Each wall is flat, endless, passes through zero and stands at right angles to its row. A trip goes straight from one point to another. Which walls does it cross, in order?

Walls:
(1): [28 19]
(2): [9 9]
(3): [  6 -12]
Trips:
[-28  58] to [-63  14] => 1, 2
[48 30] to [-30 -56] => 3, 2, 1
[  2 -37] to [16  3] => 1, 2
[ -3 -40] to [ 12 -37] => none
[ 31 -43] to [-42 -27] => 1
[15 80] to [ 22 -16] => 3
[-6 12] to [  7 -19] => 1, 2, 3
[-13 -27] to [ 19 -15] => 1, 2

Walls:
(1): [56 14 27 44]
(2): [-35  -5  -8 -70]
(3): [-22 -37  20  38]
Trips:
[-18  12 -81  15] to [-22  23  48  15] => 2, 3, 1
[-15  59  22  -8] to [-54 -12  10   3] => 1, 3
[-15   8   2  55] to [-12 -15 -17  63] => none
[ 10  37 -19 -20] to [ 17 -34 -33 -30] => none
[ 42  -4  35 -21] to [ 59 -46   6  -5] => 3
[ -6 -28  27  12] to [-7 -6 13 43] => none

Walls:
(1): [-22  24  -9 -33  62  25  -1 -11]
(2): [-54  26  58  12  92  22 -41   7]
(3): [-38 -40 -53 -20  -4  42  30  21]
(4): [  5  -4 -13  39 -16 -21   2  -1]
(5): [-28 -17  -3  55 -27   5 -55 -46]
Trips:
[ 27  19  45  25  -3 -39  65 -23] to [-38 -21  65 -15  30  22   5  26] => 2, 4, 1, 3
[-57 -71 -15   4  25  45 -32 -35] to [ 43 -33 -32  10  34 -19 -14  21] => 4, 2, 5, 1
[-25 -17  39 -30 -45  28  29  14] to [ 19  -4  16  -6 -18 -82 -14 -12] => 3, 4, 5
[-32 -19  30 -18 -59  -2   2  26] to [-29  16 -33  14 -43  12  36  -6] => 4
[ 39  33  13  64  22 -38   7  18] to [  3  23  55  22 -19  -1 -64   7] => 5

Walls:
(1): [ 67 -18 -48  -7 -21 -20 -24  17   1 -14 -12   2]
(2): [ 68  32 -12  18 -28  13  -3 -50   0 -60 -20  17]
(3): [ 25 -24 -11 -58 -32   6   9  -3  -8 -30  13  46]
(4): [-12  -8  89  35 -74  56 -28   2  16 -41  -2 -24]
(5): [-38 -24 -22  17 -19 -14 -10  -6  -8   3  53 -30]
(6): [-80 -17  25 -23 -17  10  19 -50  37  10  21  19]
Trips:
[-32 -23 -16   7  14 -27 -51 -25 -57  11  30 -23] to [-26  32  43 -41  15  34   6  19 -25   0  -6 -18] => 4, 5
[ 31 -65  22 -54 -30  -7 -22 -25 -35 -29 -27   6] to [ 26   0 -21 -22  -9 -52 -23  19 -36  26  32 -34] => 5, 4, 2
[-51 -55 -54  -1  25  11 -19 -27  88   0  16  28] to [   1  -51  -51 -102   35  -33   -9  -31  -11  -45  -21    7] => 1, 5, 2
[  8 -24 -56  26  -9  48 -12 -26  12  58  28 -29] to [-36  -7   9 -11 -22 -23  15  21  -4 -29 -10 -52] => 4, 1
[-15  37 -20  35 -18 -24  -4  22  -4   2 -44  -3] to [-14 -22  14 -19 -13  13  57  27  49 -17 -29  32] => 4, 1, 6, 2, 3
[-26   9  -6  -6 -20  32  27 -26 -22 -23 -21  35] to [-19   2  -8 -49  40  25 -38 -20 -26  66 -25 -20] => 4, 2, 3
[-36  38   4 -43 -20 -44 -17 -39 -23 -43   8   8] to [-26  24 -33  40  13   2  43  54 -17 -18 -37  27] => 5, 6, 3, 2

Walls:
(1): [-22  52 -27  25  -9 -69 -14 -29 -13  -2  63  -5  50 -35 -13  25 -20  42]
(2): [ 26  20  46  53 -33  17   6 -24 -47  -1 -38  51  24 -36  -7   2 -24 -48]
(3): [  9 -96   2  31  49 -47  36 -26 -39   5   1   7 -72  50   9 -33  12 -40]
(4): [ -8 -30  43 -44  -3 -38   4  20  17 -10  -4   3  26  32 -29  -1  13  20]
(5): [-16  41 -21  45  31   1   4 -36   0  41 -33 -31   4  29   9 -23  13  41]
(6): [ 17 -13 -60 -34  -5 -29 -12  39  35 -11 -56  27 -15  -3  21  34 -14  23]
(7): [  1  10  22 -44   5   5  70  -6  -3 -11  15  38  -9  -5  48  30  15 -45]
(8): [-46 -14   8 -27 -23  37  36  59   5  19  24 -20   5  23 -34  14  15 -20]
(9): [ 17  -7 -80 -62 -16  -7 -31  10  21  22  11  27   6 -58   4  64   8  -9]
Trips:
[  7 -24   8  35  19   1  27  -1  24   6  65 -34  48  15  17  34 -17  30] to [ 25  -7 -21 -39 -67  41   3  39  27  12 -12 -75  37  38  43 -33 -22 -33] => 5, 1, 6, 9
[ 76 -24 -71   0  33  23  -6  12  47  14  26  24  -9   1 -40  35  20  27] to [ 18  24  24 -18 -15  17  12 -29 -44  12 -55  39  44  14  50  -7   0 -24] => 7, 2, 5, 9, 6
[  1  31  -1  -9 -45 -80   8  33 -26  32  17 -26  16 -28 -21   2  39 -29] to [-32 -43  17 -33  -4  32  -9  33  24  -5  24  44  -5 -38  19  60  -3 -45] => 6, 1

Walls:
(1): [ 15   9   5 -38 -26  17   8  45  -2 -39  -4   2  -4  12 -37   4  22 -15
 -13  46 -28 -32  70  39]
(2): [-12  12 -46  47  37  44  -8   2  14 -54 -20  56 -20  18  11   3  31  14
  75  27 -39  -8 -21  12]
(3): [ 35  33   9 -37  17   3 -25  57  23  21 -11 -10  -7  37  21   0  28  46
 -38  11  41  -8   5 -26]
(4): [ 20  27  -4   6 -39 -28  23  17  -9   3 -19 -34  20 -10  12 -25 -13  -4
  48 -35  29  36 -70 -29]
(5): [ 20  52   1  39  18  23 -37   5 -31  65 -59  10 -31   5 -21  -1  -6  52
  18  15  28  17 -43 -35]
(6): [  6 -29  56  39  24 -48 -15  75  58  20 -27  44  27 -29  23  20  -2 -44
 -51   6 -65 -72 -24  40]
(7): [ -8  51   4 -22 -10   8  14 -22  -7  -2 -26 -65  24  -9  34  49   6  40
 -12   1 -20 -29  40  22]
(8): [ 43 -17  11 -31  -8  20  44 -29   1  -7  49  51 -33  40  -1  -3   8  -7
   7  11  23 -11 -12 -17]
Trips:
[-10  17 -51  -5   5 -12 -44  15  29  52 -35 -14 -17  26   8  37 -45  46
 -28 -87   0 -34  62  76] to [-22  18 -33  36  17 -30  48 -26   0  -3  -1   9 -28  40  53  16  11  -4
 -16  49   4 -16 -25   2] => 1, 2, 8, 3
[ 36  30  -7  -1 -26  40  -8   2 -43 -10 -30  -7 -13  32  -6 -17  26  -2
 -37 -83  58  15  20  46] to [ 16 -73  -5  20  26  82 -16   9  23  -4 -23  -7 -29  -2   3 -43  26  11
   3 -20  -8 -23  21 -21] => 4, 7, 2, 6
[-36  40 -10 -75  -2  -3  15  -7  -9  34 -47  54  -4  26 -22  15 -17   4
  10 -11 -77 -28 -46  27] to [-25  41 -44 -14 -23  14 -29 -11  60  -2 -19  13  -2  20   5  27 -57 -37
  -4 -32  36   9 -35 -19] => 4, 1, 8, 7, 3, 6
[ 50  15   1   4 -65  -4   1  11 -18 -54  58   4 -14 -28  24  83  -5  51
 -40 -43  -2 -35 -34  28] to [ 76  41   8 -11  24 -51 -15  23 -36 -24  35 -20  -3  16  26  -8  13 -18
   6  26  20  43 -35 -11] => 6, 1, 5, 7
